Every row gives one point. Each copy is the shape, with its points in the same order, turned, moved and blurred by noise. Say if it was mirrored as well.

Shape (5 x 2):
[[ 0.02  0.01]
 [ 0.17  0.63]
 [ 0.30 -0.11]
 [-0.56 -0.31]
 [-0.26 -0.10]]
Copy 1 (5 x 2):
[[ 0.00 -0.13]
 [-0.17  0.55]
 [ 0.28 -0.13]
 [-0.40 -0.61]
 [-0.22 -0.31]]
Copy 1 is: only turned
Copy 2 (5 x 2):
[[-0.05  0.17]
 [ 0.16  0.84]
 [ 0.20  0.01]
 [-0.64 -0.04]
 [-0.33  0.19]]
Copy 2 is: only turned
Copy 3 (5 x 2):
[[ 0.08  0.04]
 [ 0.31  0.63]
 [ 0.35 -0.13]
 [-0.54 -0.21]
 [-0.22 -0.04]]
Copy 3 is: only turned
Copy 4 (5 x 2):
[[-0.09 -0.01]
 [-0.20  0.63]
 [ 0.22  0.02]
 [-0.51 -0.52]
 [-0.32 -0.20]]
Copy 4 is: only turned

Shape (9 x 3):
[[-0.28  0.17 -0.19]
 [-0.77 -0.50  0.36]
 [ 0.28  0.36  0.09]
 [-0.24 -0.08 -0.22]
 [ 0.32  0.52  0.43]
 [ 0.50  0.24  0.23]
 [ 0.09  0.02 -0.41]
 [-0.47 -0.19 -0.20]
 [ 0.26  0.14  0.29]]
Copy 1 (9 x 3):
[[-0.14  0.38 -0.11]
 [ 0.63  0.77  0.43]
 [-0.38 -0.15  0.12]
 [ 0.11  0.31 -0.17]
 [-0.49 -0.21  0.45]
 [-0.27 -0.43  0.16]
 [-0.04  0.04 -0.39]
 [ 0.26  0.53 -0.14]
 [-0.12 -0.17  0.31]]
Copy 1 is: mirrored
Copy 2 (9 x 3):
[[-0.10 -0.10 -0.30]
 [-0.93 -0.31  0.35]
 [ 0.34  0.11  0.11]
 [-0.11 -0.25 -0.23]
 [ 0.48  0.36  0.38]
 [ 0.54 -0.08  0.32]
 [ 0.16 -0.39 -0.39]
 [-0.41 -0.26 -0.14]
 [ 0.28 -0.01  0.29]]
Copy 2 is: only turned

Shape (9 x 6):
[[ 0.13  0.11  0.07  0.56 -0.07  0.11]
 [ 0.45  0.22 -0.97 -0.57 -0.10  0.01]
 [ 0.24 -0.62 -0.46  0.60 -0.33  0.55]
 [-0.37  0.16  0.46  0.34  0.14 -0.17]
 [-0.32  0.32  0.30 -0.02 -0.05 -0.24]
 [ 0.06 -0.40  0.36  0.61 -0.22 -0.30]
 [ 0.20 -0.02  0.37 -0.39 -0.15 -0.09]
 [ 0.55  0.07  0.02  0.14  0.12 -0.03]
 [ 0.14 -0.44 -0.16  0.06  0.13  0.08]]
Copy 1 (9 x 6):
[[ 0.25  0.11  0.04  0.44 -0.06  0.13]
 [-0.02 -0.03 -0.76 -0.67  0.15 -0.24]
 [ 0.17 -0.52 -0.61  0.51 -0.52  0.43]
 [-0.22  0.06  0.58  0.52  0.19 -0.02]
 [-0.31  0.17  0.48  0.16  0.13 -0.28]
 [ 0.20 -0.48  0.35  0.68 -0.05 -0.14]
 [ 0.01 -0.30  0.47 -0.35 -0.04 -0.22]
 [ 0.46 -0.03  0.01 -0.09  0.17  0.00]
 [-0.02 -0.50 -0.16  0.11  0.15  0.24]]
Copy 1 is: only turned
Copy 2 (9 x 6):
[[-0.23 -0.11  0.21  0.40 -0.14  0.45]
 [ 0.31  0.18 -0.56 -0.60  0.22  0.30]
 [-0.22 -0.71 -0.55  0.42 -0.40  0.60]
 [-0.39  0.16  0.61  0.52 -0.09 -0.15]
 [-0.21  0.29  0.49  0.05 -0.12 -0.22]
 [-0.33 -0.69  0.59  0.27 -0.31  0.10]
 [ 0.26 -0.02  0.36 -0.11 -0.31 -0.31]
 [ 0.46 -0.13  0.27  0.06  0.01  0.42]
 [ 0.06 -0.39 -0.07  0.30  0.06  0.02]]
Copy 2 is: mirrored

Shape (13 x 8):
[[ 0.20 -0.42  0.34  0.03  0.20 -0.35  0.24 -0.49]
 [-0.38 -0.13 -0.65  0.33 -0.52 -0.54 -0.45 -0.03]
 [ 0.93  0.10 -0.10  0.09  0.59 -0.02  0.10  0.00]
 [-0.44 -0.37 -0.51  0.19 -0.11 -0.25 -0.63  0.30]
 [-0.27  0.00  0.43  0.20  0.28  0.05  0.45 -0.14]
 [ 0.52  0.21 -0.53  0.12  0.67 -0.44 -0.12 -0.11]
 [-0.01  0.10  0.31  0.04  0.19 -0.11  0.04 -0.38]
 [-0.09  0.22 -0.56  0.09 -0.35 -0.47 -0.40  0.25]
 [ 0.04 -0.23 -0.19 -0.12  0.01  0.02  0.52 -0.17]
 [-0.05 -0.08 -0.15 -0.68 -0.16 -0.28 -0.24  0.23]
 [-0.31  0.07 -0.56  0.12 -0.33 -0.08 -0.45 -0.18]
 [-0.38 -0.11  0.34 -0.05  0.38 -0.29  0.69 -0.37]
 [-0.19 -0.11 -0.33  0.41 -0.48 -0.57 -0.31  0.26]]
Copy 1 (13 x 8):
[[ 0.49 -0.47  0.46 -0.18  0.08 -0.08  0.12 -0.44]
 [-0.12 -0.05 -0.24  0.47 -0.69 -0.59 -0.51 -0.13]
 [ 0.89  0.14 -0.02  0.04  0.52  0.51 -0.20 -0.20]
 [-0.22 -0.25 -0.09  0.44 -0.30 -0.41 -0.80  0.26]
 [-0.13 -0.24  0.21 -0.01  0.31  0.10  0.54 -0.16]
 [ 0.59  0.38 -0.08  0.13  0.48  0.00 -0.57 -0.41]
 [ 0.15 -0.22 -0.02 -0.26  0.21 -0.05  0.16 -0.30]
 [ 0.08  0.35 -0.29  0.27 -0.47 -0.41 -0.51  0.11]
 [ 0.07  0.01  0.43  0.04 -0.20  0.39  0.06 -0.30]
 [ 0.05  0.19  0.24 -0.43 -0.38 -0.06 -0.49  0.28]
 [-0.21  0.00 -0.40  0.18 -0.45 -0.16 -0.47 -0.19]
 [-0.13 -0.09  0.66 -0.15  0.32 -0.11  0.47 -0.45]
 [ 0.14 -0.02 -0.15  0.51 -0.52 -0.59 -0.29  0.14]]
Copy 1 is: mirrored
Copy 2 (13 x 8):
[[ 0.33 -0.49  0.56  0.01  0.09 -0.32  0.30 -0.38]
 [-0.32 -0.17 -0.58  0.30 -0.29 -0.72 -0.40  0.06]
 [ 0.96 -0.05  0.13  0.17  0.28  0.43  0.13 -0.12]
 [-0.26 -0.41 -0.52  0.02  0.05 -0.41 -0.48  0.36]
 [-0.34  0.03  0.62  0.13  0.35  0.00  0.33 -0.08]
 [ 0.79 -0.05 -0.25  0.24  0.46  0.01 -0.11 -0.23]
 [ 0.00  0.08  0.47 -0.05  0.14 -0.04 -0.07 -0.35]
 [ 0.10  0.18 -0.47  0.06 -0.20 -0.40 -0.56  0.18]
 [ 0.06 -0.06 -0.06 -0.13 -0.04  0.01  0.51 -0.14]
 [ 0.21  0.04 -0.07 -0.68 -0.11 -0.28 -0.27  0.27]
 [-0.24  0.02 -0.55  0.05 -0.24 -0.21 -0.41 -0.16]
 [-0.19  0.07  0.55 -0.15  0.48 -0.32  0.60 -0.40]
 [-0.08 -0.07 -0.15  0.32 -0.30 -0.63 -0.37  0.31]]
Copy 2 is: only turned
Copy 3 (13 x 8):
[[ 0.03 -0.54  0.16  0.20  0.33 -0.14  0.30 -0.46]
 [-0.27  0.19 -0.73  0.07 -0.56 -0.66 -0.16 -0.17]
 [ 0.66 -0.01 -0.24  0.21  0.85  0.20 -0.08 -0.05]
 [-0.47 -0.11 -0.66  0.09 -0.31 -0.41 -0.52  0.17]
 [-0.35 -0.09  0.35  0.46  0.21  0.23  0.35 -0.06]
 [ 0.26  0.26 -0.52  0.16  0.85 -0.30 -0.18 -0.22]
 [-0.12 -0.02  0.22  0.20  0.21  0.10  0.07 -0.41]
 [-0.02  0.45 -0.51 -0.11 -0.26 -0.50 -0.26  0.08]
 [-0.12 -0.17 -0.26 -0.02  0.20  0.15  0.56 -0.02]
 [-0.15 -0.04 -0.07 -0.66  0.02 -0.20 -0.18  0.18]
 [-0.32  0.27 -0.64 -0.07 -0.38 -0.13 -0.21 -0.28]
 [-0.53 -0.17  0.37  0.25  0.45 -0.07  0.66 -0.22]
 [-0.05  0.13 -0.41  0.21 -0.50 -0.66 -0.15  0.09]]
Copy 3 is: only turned

Shape (15 x 11):
[[-0.29  0.02 -0.31 -0.60 -0.15 -0.35  0.23 -0.42  0.38 -0.35 -0.18]
 [ 0.54  0.28 -0.61 -0.32 -0.08 -0.75  0.04  0.25 -0.01  0.29  0.65]
 [-0.33 -0.37  0.13  0.05  0.44  0.33 -0.06 -0.29 -0.24 -0.03 -0.49]
 [ 0.31 -0.19 -0.51 -0.26 -0.02 -0.87  0.12 -0.01  0.02 -0.01  0.63]
 [ 0.31  0.12  0.07 -0.14 -0.03  0.52  0.29 -0.29 -0.20 -0.13 -0.12]
 [-0.19  0.15  0.52  0.38 -0.10  0.22  0.47 -0.15  0.14 -0.14 -0.37]
 [-0.17  0.21 -0.08 -0.73 -0.04 -0.21 -0.28 -0.01  0.08  0.11  0.08]
 [ 0.19 -0.14 -0.28  0.12 -0.41  0.12 -0.18 -0.32  0.25  0.46 -0.43]
 [-0.21 -0.31 -0.17  0.06  0.02  0.64  0.19  0.21  0.08  0.10 -0.07]
 [ 0.40  0.09 -0.16 -0.27 -0.25 -1.06 -0.18 -0.07 -0.29 -0.04  1.08]
 [ 0.07  0.02  0.00  0.22 -0.09  0.20 -0.21  0.12  0.31 -0.42 -0.33]
 [-0.33  0.22 -0.13 -0.22  0.12 -0.35  0.11 -0.15  0.31  0.23 -0.25]
 [-0.38  0.09 -0.13  0.10 -0.03  0.55 -0.09 -0.48  0.11  0.07  0.21]
 [ 0.02  0.02 -0.13  0.02  0.72  0.62 -0.18 -0.49  0.25  0.10  0.04]
 [-0.51  0.41 -0.66 -0.22  0.04 -0.24 -0.06 -0.25 -0.10 -0.13 -0.43]]
Copy 1 (15 x 11):
[[-0.41 -0.12 -0.39 -0.76 -0.01 -0.63 -0.24 -0.22  0.14 -0.12 -0.22]
 [ 0.62  0.18 -0.43 -0.17 -0.02 -0.83 -0.33  0.06 -0.29 -0.02  0.79]
 [-0.20 -0.43  0.13 -0.02  0.29  0.26  0.08 -0.15  0.17  0.32 -0.56]
 [ 0.25 -0.28 -0.24 -0.16  0.04 -0.97 -0.23 -0.12 -0.22 -0.07  0.74]
 [ 0.25  0.15  0.09 -0.44  0.20  0.36  0.13 -0.44  0.18 -0.11 -0.13]
 [-0.27  0.40  0.28 -0.13  0.14 -0.07  0.56 -0.30  0.45  0.04 -0.40]
 [-0.09  0.11 -0.38 -0.51  0.07 -0.23 -0.43  0.37  0.01  0.16  0.11]
 [ 0.21  0.01 -0.16 -0.16 -0.71 -0.02 -0.11 -0.26  0.25  0.31 -0.26]
 [-0.03 -0.13 -0.48  0.16  0.06  0.34  0.28 -0.21  0.39 -0.06 -0.12]
 [ 0.13  0.09  0.15 -0.14  0.06 -0.94 -0.46  0.07 -0.49 -0.06  1.19]
 [-0.04  0.18 -0.01  0.17 -0.02 -0.10 -0.19 -0.13  0.47 -0.35 -0.43]
 [-0.16  0.11 -0.35 -0.32  0.07 -0.56 -0.02  0.03  0.15  0.40 -0.27]
 [-0.41  0.19 -0.25 -0.04  0.06  0.31 -0.18 -0.55  0.20  0.33  0.01]
 [ 0.14 -0.07 -0.21 -0.02  0.55  0.31 -0.39 -0.52  0.47  0.53 -0.18]
 [-0.23  0.14 -0.58 -0.33  0.11 -0.40 -0.32 -0.18 -0.42  0.16 -0.61]]
Copy 1 is: only turned
Copy 2 (15 x 11):
[[-0.34  0.17 -0.37 -0.77  0.05 -0.23  0.60 -0.27  0.51 -0.20 -0.10]
 [ 0.47  0.30  0.10 -0.56 -0.11 -1.06  0.14  0.39  0.13  0.57  0.01]
 [-0.43 -0.44 -0.33 -0.01  0.13  0.50  0.24 -0.55 -0.17  0.13  0.04]
 [ 0.36  0.02 -0.10 -0.41 -0.17 -1.05  0.39  0.09  0.34  0.41  0.16]
 [ 0.37  0.17 -0.03 -0.46  0.03  0.57  0.22 -0.36 -0.11 -0.11  0.14]
 [-0.01  0.21  0.20  0.23  0.19  0.65  0.37 -0.39  0.48 -0.18  0.04]
 [-0.46  0.07  0.01 -0.86  0.01 -0.36 -0.07 -0.13  0.11 -0.03  0.00]
 [-0.02 -0.11 -0.27 -0.35 -0.51  0.46 -0.05  0.02  0.58  0.44 -0.20]
 [-0.21  0.00 -0.32 -0.06 -0.20  0.43  0.19  0.14 -0.06 -0.13  0.45]
 [ 0.56  0.10  0.22 -0.41 -0.36 -1.44  0.10 -0.18  0.29  0.17  0.09]
 [ 0.17  0.01 -0.37  0.07  0.09  0.31 -0.06  0.09  0.30 -0.28 -0.24]
 [-0.57  0.19 -0.04 -0.42  0.23 -0.13  0.26 -0.16  0.50  0.18 -0.11]
 [-0.19  0.18 -0.43 -0.27 -0.02  0.32 -0.25 -0.54  0.22  0.06  0.54]
 [ 0.06 -0.18 -0.57 -0.39  0.59  0.46 -0.20 -0.34  0.10  0.23  0.50]
 [-0.52  0.52 -0.63 -0.45  0.08 -0.11  0.28 -0.36  0.11  0.30 -0.31]]
Copy 2 is: only turned
Copy 3 (15 x 11):
[[-0.59  0.12 -0.23  0.02  0.23 -0.69  0.22 -0.45  0.62  0.04 -0.11]
 [ 0.28  0.50 -0.68 -0.23  0.56 -0.85  0.06  0.38  0.07  0.38  0.55]
 [-0.32 -0.37 -0.10  0.21  0.08  0.15 -0.14 -0.41 -0.21 -0.42 -0.39]
 [ 0.07  0.27 -0.70  0.12  0.54 -0.94  0.12  0.05  0.10  0.09  0.63]
 [ 0.07  0.11  0.07  0.13 -0.13  0.03  0.45 -0.18 -0.12  0.18 -0.29]
 [-0.29  0.31  0.34  0.37 -0.22  0.04  0.22  0.08  0.16 -0.54 -0.31]
 [-0.39 -0.02 -0.10 -0.44  0.27 -0.40 -0.09 -0.10  0.28  0.27  0.26]
 [ 0.34 -0.06 -0.38 -0.06 -0.42 -0.14 -0.25 -0.09  0.48 -0.05 -0.25]
 [-0.25 -0.21 -0.41  0.16 -0.02  0.37  0.31  0.24  0.09 -0.06 -0.30]
 [ 0.14  0.42 -0.45 -0.03  0.40 -1.03  0.02  0.11 -0.14  0.21  1.25]
 [-0.26  0.01  0.01  0.52 -0.14 -0.17 -0.17  0.24  0.20  0.16 -0.29]
 [-0.29  0.26 -0.18 -0.15  0.37 -0.33 -0.18 -0.09  0.51 -0.25 -0.13]
 [-0.32  0.23 -0.33  0.07 -0.19  0.46  0.06 -0.34  0.22  0.08  0.10]
 [ 0.05  0.01 -0.17  0.33  0.40  0.56 -0.08 -0.51  0.07  0.26 -0.19]
 [-0.67  0.43 -0.53 -0.23  0.10 -0.48 -0.30 -0.34  0.14  0.08 -0.42]]
Copy 3 is: mirrored
